Every row gives one point. Examples show where two turns around zero, p and q, send a point. Write where each new point lands after one turn and then the other. Backwards means that the second turn is done in reverse. Each puzzle has new turns, and all numbers are rounded.

Turn p:
[16 -6] -> [  3 -17]
[33 13] -> [ 28 -22]
[ 15 -26] -> [-15 -26]
[-22  -7] -> [-17  16]
[-42  26] -> [ 2 49]
Turn q:
[ 10 -17] -> [-20   2]
[-35 -30] -> [-4 46]
[26 20] -> [  1 -33]
[ 0 27] -> [ 22 -16]
Where do these land?
p, then q backwards: [-28  48] -> [-55  -6]
q, then p: [  3 -16] -> [-1 16]
q, then p: [8 0] -> [-8  1]
p, then q: [ 31 -30] -> [-28  33]
q, then p: [-14  -2] -> [14  1]

Turn p:
[17 28 21] -> [25  3 30]
[ 18  -9 -24] -> [-13 -28  -2]
[-10  20  -4] -> [21  0 -8]
[-45 -12  37] -> [ -2  58 -14]
[ -2 -16   0] -> [-15   4  -4]
[ 23 -11 -31] -> [-16 -37  -2]
Turn q:
[ -7  43 -23] -> [ 23  24 -36]
[-16 -34  -4] -> [-23 -30   0]
[ 28 -20  15] -> [  6 -10  36]
[-5 11 12] -> [-6 16  1]
Where do these land?
q, then p: [-14  -8 -21] -> [-17 -12 -17]
p, then q backwards: [  8 -25   7] -> [-16  -9  21]
q, then p: [ 0 27 48] -> [51 19  8]
p, then q backwards: [  6   6 -34] -> [ -5 -19 -29]

Turn p:
[ 24 -14 -23  -3  -2  -4] -> [  7  13 -11 -18  25   5]
[-18  47  48  10 -15   6] -> [ 11 -31  35  48 -24  -8]
[-15   0 -26  -6  13  19] -> [-32   6  -1  -6   3  18]
[ -7  -7  -4 -11   2 -19] -> [  9  11  -4 -11 -15   6]
[-19 -13  18  16  -1   3] -> [ -7 -11 -16  11 -18 -16]
[ 20  -7 -22  -5 -25   4] -> [ 13  -6 -13 -10  27  19]
[ 18  -1  39 -23   4 -11] -> [ 25 -12  25 -18 -11 -25]
[ -3  -2 -11  13  12   9] -> [-18   9  -6   6   7  -3]
[  0  -4 -19   9  13  -7] -> [-8 22 -9  0  5  2]
Turn q:
[-7 -5 26 17 12  7] -> [-25   3  -6  10   7 -20]
[ 30   3 -13  -3 -24  -2] -> [ 28   0 -10  10 -24  10]
[-10  -1   3   5 -14 -15] -> [ -5 -15 -15  -7   0   7]
[-22 -21  11 -22  16  16] -> [-21 -12  36   1   9  -7]
[ 24  14 -13   3 -14 -19] -> [ 24   7 -21  -8 -18   8]
[ 28   2 -25   7  -2 -24] -> [ 37   4 -17 -15 -11  -6]
[-8 21 19 -1 12 -2] -> [-24  19  -4  -9   0   2]
[-37 -13  -8  -6  14  38] -> [-14  -7  35  16  39   6]
Where do these land?
p, then q: [  4  23  14 -27 -18  27] -> [-22 -19  17  21  -9 -29]
p, then q: [ 18 -19   8  14  14  -3] -> [  8   4  -5 -32  -4  -1]
q, then p: [ 21 -22  -6  13  -7   1] -> [ 20  13 -18   0  15  -8]
p, then q backwards: [ -6   3 -12 -11   4   3] -> [ -8  12   3 -11  -1  -1]
p, then q: [-20  -9 -10   0  24 -10] -> [-5  0 -7 -5  5 34]
q, then p: [ 13  -8 -23  16  13 -21] -> [ 19  22  11 -21  15   2]
p, then q: [  2   7  29  -7 -11 -25] -> [ 11  -5 -17  10 -33  -8]
q, then p backwards: [10  3  0 27 10 -3] -> [ 10 -15  -1  22   4 -10]
p, then q: [-41  21   0 -24 -29  30] -> [-14 -36  16  49  15  -5]

Turn p:
[ 20  -9 -29  21  -4 -16 -25  -7] -> [ -2  19 -21 -10  35   1  21 -10]
[-31  26 -13  27 -28 -13  24 -30] -> [ 21 -19 -12 -21 -21 -15   9 -54]
[-29  -8 -24   1  -9  34  19  -6] -> [ 22 -30  17 -32   7 -13 -16  -2]
[ 22 -10  29  23   6  13 -19 -15] -> [ -4   9   6  29  11 -30  25  11]
[ 28 -12  -9  12  18 -11   5  21] -> [-26  22  -4 -17   4   4  15  19]
[  3 -21  14 -29   7  14  10  12] -> [-15  -3  23   8   0   3 -26  21]
[  3  26  28 -12  24 -26  10  -1] -> [ -4  19   7  21 -40  20   8  -3]
[ 12 -14   4 -17 -27  12  -6  22] -> [-16  -9 -16   7  14  -8 -30  16]
[-31  10  13  14  19 -13 -19  -3] -> [ 12 -18   5  16  -8  22  32  -6]
[-27  -8 -32 -34  -8 -17  -6  -3] -> [  9  -9   3 -12  19  39 -27 -22]
[30 19 19 -6  1 24  6 10] -> [  4  17  -7  11 -19 -23 -11  29]
Turn q:
[ 20  20  -8 -23  -6  14  -1  14] -> [-12  27 -17  18   3 -12   0  14]
[ 12  19 -15 -19   3 -29   8   4] -> [-6 26  0 -3 34 -5 -9 -6]
[ 23   2 -20  12   6  36   3 -31] -> [ 14 -16 -31  33   4  25  11  12]
[-28  -7  42  -4  26 -36 -10  18] -> [  8  18  43 -50 -15   1  -3  -4]
[  3  31 -15   6 -13  -3 -14   4] -> [ -6  19  -5  23   0   1 -13 -23]
[ -5 -17  25  26  17 -24  18  27] -> [ 25 -10  22 -34  -6 -13 -30   8]
[-23 -14  -9  -9  18 -10   1  21] -> [-12  -3  36  -7   6  -3  -6  14]
[-11  -8   1   3 -26  33  12 -33] -> [  6 -30 -18  19  -9  -7  37  -9]
[  9 -26  -1   9 -25  19 -17 -24] -> [-15 -31 -29   1 -16  13  13  -8]
Where do these land?
p, then q backwards: [-33 -11  41 -17  -6  29 -12  40] -> [ -3 -42 -35  26  11  42   8  15]
q, then p backwards: [ 29 -11   1 -15 -23 -29 -12  -2] -> [ 18 -11 -28   8 -27 -19   8  16]
q, then p backwards: [ 10 -42  10  -3  -4   5  -9  12] -> [-7 -5 -3  9 -4  8 22 39]
q, then p backwards: [ -5  17  -8   4  24 -20  15 -32] -> [-13  -5 -26  -6  15  -3 -30 -25]
p, then q: [ -3  14 -35   4   9 -18  13  -1] -> [ -9  17 -16  17  11  -4  30  10]
q, then p backwards: [-15 -12  22 -26 -15  48   4  18] -> [15 13 41 36 15 14 16 17]
q, then p: [  1  11 -17  11   6  -1 -21 -18] -> [ 22  -6   9  -3   7 -24   9   6]
p, then q: [-14  13  -1  26  -9   1  15 -10] -> [ -6 -11 -15 -14  25  -7  12  -6]
q, then p: [ 31  22 -13  16  18 -15   8  -6] -> [25 26 -8 -1 13  0 17 26]
